Each point is reached from the start by the listed moves, each made once or not at all, plus a little noise. Is the number of moves made odd or even? Then give how often each move was made.
In the rows, 128 means zero.

Moves:
(1): [166  94]
(2): [165 162]
Start: [139 137]
Points:
[178 104] -> odd (1, 0)
[214 139] -> even (1, 1)
[139 138] -> even (0, 0)
[174 172] -> odd (0, 1)

Moves:
(1): [180 132 111 125 114 132 144 106 149 124 131]
(2): [134 176 148 169 109 140 117 123 163 131 147]
(3): [135 114 167 131 122 125 128 143 132 119 147]
(4): [123  85 126 185 141 136 127 111 160 124 102]
(5): [135 156 152  99 196 122 100  86 143 146 120]
(6): [140 117 128 137 110 181 103 127 124 112 109]
(7): [113 126 143 126 136 140 170 135 112 101  82]
(8): [156 119 114 136 154 131 131 167 140 123 120]
(9): [103 137 122  89 116 140 120 136 152 130 128]
Start: [138 134 169 149 133 120 139 135 131 128 143]
Points:
[142 198 249 131 194 154 138 155 208 111 117] -> even (0, 1, 1, 0, 1, 0, 1, 1, 1)
[189 148 213 209 115 180 107 182 176 105 153] -> even (0, 1, 1, 0, 0, 1, 0, 1, 0)
[193 155 210  88 205 148 161 140 193 105 102] -> even (1, 0, 1, 0, 1, 0, 1, 1, 1)
[114 120 237 217  99 213 139 141 205  74  89] -> even (0, 1, 1, 1, 0, 1, 1, 0, 1)
[216 164 209 196 131 146 192 170 184  87 128] -> odd (1, 1, 1, 0, 0, 0, 1, 1, 0)

Moves:
(1): [156 123 124 115 136 118 139 129 112 121 139 124 124 143 140 133 121 138
 135 146 129]
(2): [140 144 121 126 118 132 135 106 130 122 127 119 132 125 132 124 140 138
 135 119 130]
(3): [119 102 156 126 118 110 115 125 111  99 134 134 150 135 122 138 143 145
 121 118 157]
(4): [134 130 140 158 128 140 141 110 136 132 130 132 140 121 131 137 124 125
 127 131 120]
(5): [112 133 138 134 158 138 128 143 119 131 124 122 138 120 140 140 133 138
 134 129 138]
(6): [143 139 128 137 127 158 126 142  96 114 130 139 140 122 123 110 113 141
 119  94 124]
(7): [102 113 118 136 121 115 164 122 108 118 122 160 150 127 134 104 136 112
 141 128 130]
(8): [146 141 143 135 129  98 121 155 126 119 130 120 126 119 136 122 133 129
 131 144 118]
(9): [142 125 157 115 134 126 135 155 164 113 126 131 132 127 127 121 119 128
 126 127 137]
(10): [146 147 127 120 125 137 133 133 111 157 128 121 118 113 137 133 121 132
 134 139 142]
(11): [125 134 122 117 126 134 151 123 112 127 162 142 152 134 117 107 134 120
 127 144 114]
(12): [110 150  99 110 134 115 102 143 109 136  96 155 149 127 135 134 121 138
 136 157 133]
(13): [121  90 120 131 121 126 127 126 139 124 127 111 147 123 137 125 112 138
 121 149 122]
(14): [121 122 153 133 130 113 132 103 123 141 100 110 134 146  98 111 151 123
 130 126 125]
(15): [117 134 133 131 118 128 113 130 151 151 137 130 127 148 153 116 145 128
 150 125 128]
(16): [121 133 138 132 119 132 154 141 130 130 121 127 135 128 141 147 124 129
 132 139 104]
(17): [139 118 115 129 127 136 134 134 132 139 126 132 126 134 128 131 157 128
 126 140 129]
(18): [138 130 115 131 140 128 139 141 132 131 153 128 110 135 123 132 118 181
 118 128 138]
Start: [120 133 125 126 138 112 106 130 108 128 150 135 123 101 108 125 129 108
 111 112 133]
Points:
[ 80 137  87 154 147 148 156 118  31 108 148 190 249  76 132  79 124 131
 126 138 126] -> even (0, 1, 0, 1, 1, 1, 1, 0, 0, 0, 1, 1, 1, 0, 0, 0, 0, 0)
[213 113 167 126 120  95 191 170 106 107 220 119 178 105 146 137 138 202
 105 200 136] -> even (1, 1, 1, 1, 0, 0, 0, 1, 1, 1, 1, 0, 1, 0, 0, 1, 1, 1)
[116 171 152 120 151 114 199 141  80 181 127 175 217 128 159  96 191 118
 175 198 129] -> odd (1, 1, 0, 1, 1, 0, 1, 0, 1, 1, 1, 1, 0, 1, 1, 1, 1, 0)
